Each point is reached from the start by the listed moves, each made once or not at all, plus a little noise. Is the number of moves made odd or even? Then give how often each move was made.

Moves:
(1): [ 2.19  2.11  0.69 -2.42]
(2): [-1.89  3.57  0.15 -0.25]
Start: [ 1.19 -1.40 -2.00 -0.60]
Points:
[ 1.64 -1.37 -2.02 -0.78] -> even (0, 0)
[ 1.61  4.21 -0.96 -3.25] -> even (1, 1)

Moves:
(1): [ 3.39  0.55 -1.20  1.29 -0.59 -0.28]
(2): [ 0.11  2.29 -0.01 -0.51 -1.49 -1.12]
(3): [ 1.93  0.06  2.69 -0.92 -1.37 -1.03]
(4): [-0.85  0.60  1.31  2.74  0.53  0.07]
Start: [-0.94  0.00  0.12  2.11  2.39 -0.18]
Points:
[ 4.49  3.05  1.66  1.90 -1.19 -2.79] -> odd (1, 1, 1, 0)
[-1.57  2.87  1.69  4.19  1.65 -1.53] -> even (0, 1, 0, 1)
[ 1.37  3.71  0.21  5.73  1.14 -1.42] -> odd (1, 1, 0, 1)

Moves:
(1): [ 2.27  0.40 -0.86  0.61  0.22 -0.60 -0.21 -1.28 -2.08  0.34  0.02 -1.26]
(2): [ 1.85  3.88 -0.39  0.16 -0.47  1.37 -0.14 -0.94  2.82  0.16 -0.06  0.52]
(3): [-0.34 -0.50  3.50  0.91  2.33 -1.31  0.93 -0.24  1.08  1.13 -3.30 -0.28]
(4): [-0.25 -0.63  0.15  2.46 -0.25 -0.80 -0.80  2.07  0.59 -0.43 -0.81 -0.42]
(5): [ 0.21 -0.15 -0.87 -0.48  3.98 -0.14 -0.15  0.06 -0.31  0.13  1.02  0.37]
(6): [ 0.17 -0.38  0.43 -0.03  0.88  3.11 -1.61  0.05 -0.62 -0.23 -0.81  0.06]
(7): [-0.41  0.13 -1.28 -0.16 -0.13  1.22  1.92 -0.30 -0.45 -0.13 -1.29  0.11]
(8): [ 2.03  0.30  2.23 -0.72  0.24 -0.56  0.37  3.74  1.67 -1.17 -1.18 -2.80]
(9): [ 1.54 -0.95 -0.37 -0.12  0.49 -0.47 -0.94 -1.48  1.73 -1.25 -1.37  0.32]
Start: [ 1.64 -1.49  0.72 -0.05 -2.32 -0.49  1.03 -1.25  1.17 -2.39  0.15  2.64]
Points:
[ 5.67  2.43 -0.26  3.26 -2.66 -0.39 -0.11 -1.14  2.64 -2.08 -0.94  1.64] -> odd (1, 1, 0, 1, 0, 0, 0, 0, 0)
[ 7.17  2.45  4.32  1.03  0.64  2.83  2.50 -0.21  3.55 -2.10 -6.21 -0.83] -> even (1, 1, 1, 0, 0, 1, 1, 1, 0)
[ 4.68 -3.34  1.71  1.55 -1.19  2.11 -0.59  2.72  4.03 -5.47 -5.36 -0.35] -> odd (0, 0, 0, 1, 0, 1, 1, 1, 1)
[ 7.60  2.42  1.74  2.82 -2.04 -0.91  0.34  2.51  3.86 -3.38 -1.90 -1.37] -> even (1, 1, 0, 1, 0, 0, 0, 1, 0)

Moves:
(1): [ 2.71 -1.88  1.66 -1.89  0.09  0.32  0.90 -0.77  2.37 -1.91  2.54 -0.67
  1.98 -0.99]
(2): [ 2.73  1.52  0.44 -1.71  0.99 -3.48 -0.58 -0.53 -0.26 -2.14 -1.09  1.26
 -0.40  0.15]
(3): [ 1.14 -1.21  2.63  0.71  1.24 -1.31 -0.20 -1.80 -1.42  2.19  0.04  0.35
 -1.56 -1.59]
(4): [ 1.73  0.07 -0.56  1.23 -0.76  0.03  1.40  0.75  0.45  0.78 -1.91  0.70
  1.16  0.60]
(5): [-0.56 -1.04  1.72 -2.97  3.97 -0.03  0.90  1.84 -2.14  0.94 -1.83  0.41
  1.34  1.09]
(6): [ 1.05  1.35  1.26 -1.06 -1.69  1.51  0.18 -0.77 -1.34 -0.40 -0.73 -0.47
 -0.56  0.89]
(7): [-1.62 -0.76  0.83 -2.19 -0.64 -1.63  0.19  1.37  0.45  2.35  0.28 -1.69
  0.30  0.86]
(8): [ 1.48 -1.63  0.83  0.17 -1.25  0.38 -1.52  3.60 -1.54 -0.36  1.37  1.28
 -0.06  0.05]
(9): [ 0.09  3.09 -0.62 -2.26  1.69  1.24 -1.48  1.14  1.51  1.42  0.51  3.48
 -0.26 -1.36]
(10): [ 1.94 -1.57 -4.74 -1.80 -0.28  0.56 -0.96  0.53 -1.73  0.89  0.15  1.37
 -0.23 -1.43]
(11): [ 0.82  3.67 -0.63  1.17 -0.77  0.71  0.14  1.45 -1.46 -0.97  2.49 -2.51
  0.67 -0.55]
(12): [-0.57  0.78 -0.03  0.36  2.97 -2.19  3.14 -1.20  0.03  1.34  2.08  5.68
  0.07  2.35]
Start: [-2.05 -1.19 -3.50  2.07  1.63  2.09  1.01 -2.30  1.80 -0.21  2.77 -2.47
 -1.63 -0.26]
Points:
[ 6.43 -4.47 -0.96 -5.31  3.22 -3.69  2.21 -1.72 -1.97  2.08  7.61  4.69
 -1.63  0.34] -> even (1, 1, 1, 0, 0, 1, 1, 1, 0, 1, 0, 1)
[ 2.18 -5.17 -4.19 -0.33  5.87  1.20  2.16 -0.91 -2.92  4.77 -0.30  0.14
 -0.86 -1.29] -> even (0, 0, 1, 1, 1, 0, 0, 0, 0, 1, 0, 0)
[ 5.16  0.05 -1.04 -1.60 -0.13  5.32  0.73  1.30  2.92 -0.74  4.35  1.85
  0.87 -1.21] -> odd (1, 0, 0, 1, 0, 1, 0, 1, 1, 0, 0, 0)

Moves:
(1): [ 1.85 -2.18 -0.63  0.97 -1.07 -0.74  2.92  1.17  0.72  0.34  1.50  0.35
  0.77 -1.06 -0.51  0.81  0.41 -1.04  1.38 -1.15  1.24]
(2): [ 1.14  1.26 -0.20 -0.25  0.02 -0.07 -0.25  1.08 -0.17  0.62 -0.30 -0.30
  0.06  1.19 -0.41 -1.06  0.13 -1.25 -0.58 -0.07 -0.09]
(3): [ 0.10  0.03  2.20  0.47  0.53 -0.53 -1.04 -0.17  0.89  0.74 -0.57  1.54
 -0.45  0.48 -1.50 -1.50 -0.10 -0.69 -0.13 -1.83 -0.38]
(4): [-1.18  0.74  0.61  2.49 -1.08  1.03  0.81 -0.37  1.18  1.39  0.69  0.24
 -0.58  1.02  0.34  1.67 -0.66 -1.05  0.38 -1.03 -2.02]
(5): [ 0.20 -0.07  0.30  0.18  2.66 -0.87  0.69 -0.01  0.23 -0.05  1.28 -0.59
  1.15  0.00  0.94  1.25 -1.08 -0.34 -0.15 -0.61 -0.61]
(6): [ 0.31  0.19  0.84 -0.13  0.61  1.77 -0.17  0.48  0.29 -0.35  0.42  0.25
  1.62 -1.43  0.11  0.38 -0.37  0.58 -0.08 -0.28  1.10]
(7): [-0.16  0.07  1.27  0.21 -0.36  0.43  2.08 -1.29 -0.36 -0.85 -0.91  0.53
  2.06  0.00  0.38 -1.40  0.68  0.10 -0.29  1.22  0.44]
(8): [-1.52 -0.91  0.55  0.36 -0.34  0.89  1.09  1.55  0.66 -0.28  0.24  0.06
  0.05  0.87  0.24 -0.35 -0.07  0.77 -0.52  0.17 -0.50]
(9): [ 0.06  1.89  0.44  0.08  0.05 -1.55  1.29 -0.12  3.16  0.58 -0.90 -0.74
  0.07 -0.06  0.03  0.44  0.75  0.65 -0.64 -1.63 -0.73]
(10): [-0.06 -1.40 -0.26  0.73  0.15  0.36  0.71  0.18  1.03  2.33 -0.03 -0.04
  1.12 -0.60 -1.08  0.55  0.21  0.05 -0.71 -0.19 -0.32]
(11): [-0.50 -0.50  0.13 -0.29 -0.14 -0.27  0.73  0.35  1.86  1.50  3.18  1.17
 -0.04  0.04 -0.41 -0.08 -0.20  1.14  0.78  1.38  0.48]
(12): [-0.34 -1.10 -0.26 -0.61  0.21  0.93 -1.08  0.49  1.35 -0.54 -0.28  4.08
 -0.08  0.93  1.07 -1.62  0.73 -0.49 -1.71 -0.13 -1.10]
(13): [-1.29  0.09 -0.24 -0.69 -0.62 -1.53 -0.94  0.02  0.11 -0.39  0.39  0.33
  2.43 -0.79 -0.22  0.21 -0.21 -0.25 -0.41 -0.81  0.00]
(14): [-0.72 -1.03 -1.32  0.19  0.12  0.20 -0.66 -0.69  0.74 -0.53  0.19 -0.69
  0.21  2.27  0.79  0.44 -0.20  1.46  1.31 -0.58  0.61]
(15): [ 0.17 -0.16  0.77 -0.51 -1.15 -0.14  0.43 -0.18 -0.16  1.03 -0.44 -1.69
  0.22 -0.40  2.75 -0.18 -0.15  0.28 -0.39 -0.66 -1.00]
(16): [ 0.05  0.64  1.01 -0.88 -0.28 -0.12  0.79 -0.17 -1.26  0.01 -0.21  0.38
 -0.33  1.32  0.65  1.24  1.09  0.16 -0.41  0.66  0.07]
(17): [-0.68  1.12 -1.00  1.29  0.15 -0.13  0.61  1.89 -1.56 -0.34 -0.33 -0.57
  0.77  0.61 -1.12 -2.67  3.78  1.01  0.19 -1.58 -0.99]
(18): [ 0.43  0.53 -0.42  0.30  0.13 -0.94 -0.11 -0.22 -0.03  1.04 -1.86  2.02
  1.42 -0.11  0.27  0.04 -1.22  2.05  0.23 -1.02 -1.27]
(19): [-1.99  0.84 -0.12 -0.87  0.18 -0.16  0.91 -0.97 -0.54  0.58 -2.23 -0.08
  1.02 -1.22  0.38  0.12 -0.17 -0.75  2.20 -0.87  0.62]
(20): [ 0.31 -0.22  1.48  0.21  0.52  0.53 -1.17  0.49  0.52 -0.58 -0.31  0.28
  0.13 -0.01  0.44  0.34  0.37 -1.12  0.49  1.42 -0.51]
Start: [-0.30  0.07  0.46  0.48  1.71 -1.13 -1.82 -1.09  1.01  0.37  1.40 -1.03
  0.55  2.00 -1.76 -0.39 -1.11 -0.45 -0.89  1.80 -1.54]
Points:
[-2.10 -1.39  2.30 -0.56  3.11 -5.16  1.18 -0.91  9.49  4.31  1.82  4.80
  9.12  0.66  1.97 -0.09 -2.87  2.25  1.70 -6.27 -2.53] -> even (1, 0, 1, 0, 1, 1, 0, 0, 1, 0, 1, 1, 1, 1, 1, 0, 0, 1, 1, 0)
[ 2.34  1.68  4.28  2.02  4.00 -2.94  1.58  2.55  4.35  1.82  1.80 -2.86
  4.91  4.88  0.44 -0.83  3.52 -0.76  0.16 -4.37 -2.78] -> odd (1, 1, 1, 0, 1, 1, 0, 0, 1, 0, 0, 0, 0, 1, 1, 1, 1, 0, 0, 1)
[-4.67 -1.03  3.21  4.00  1.03 -4.36  5.97  2.16  4.04  8.25  3.03  2.05
  8.21  2.06 -1.08  0.71  0.59  0.92  1.63 -5.92 -6.32] -> odd (1, 0, 1, 1, 1, 0, 0, 1, 0, 1, 1, 0, 1, 0, 1, 1, 1, 1, 1, 0)
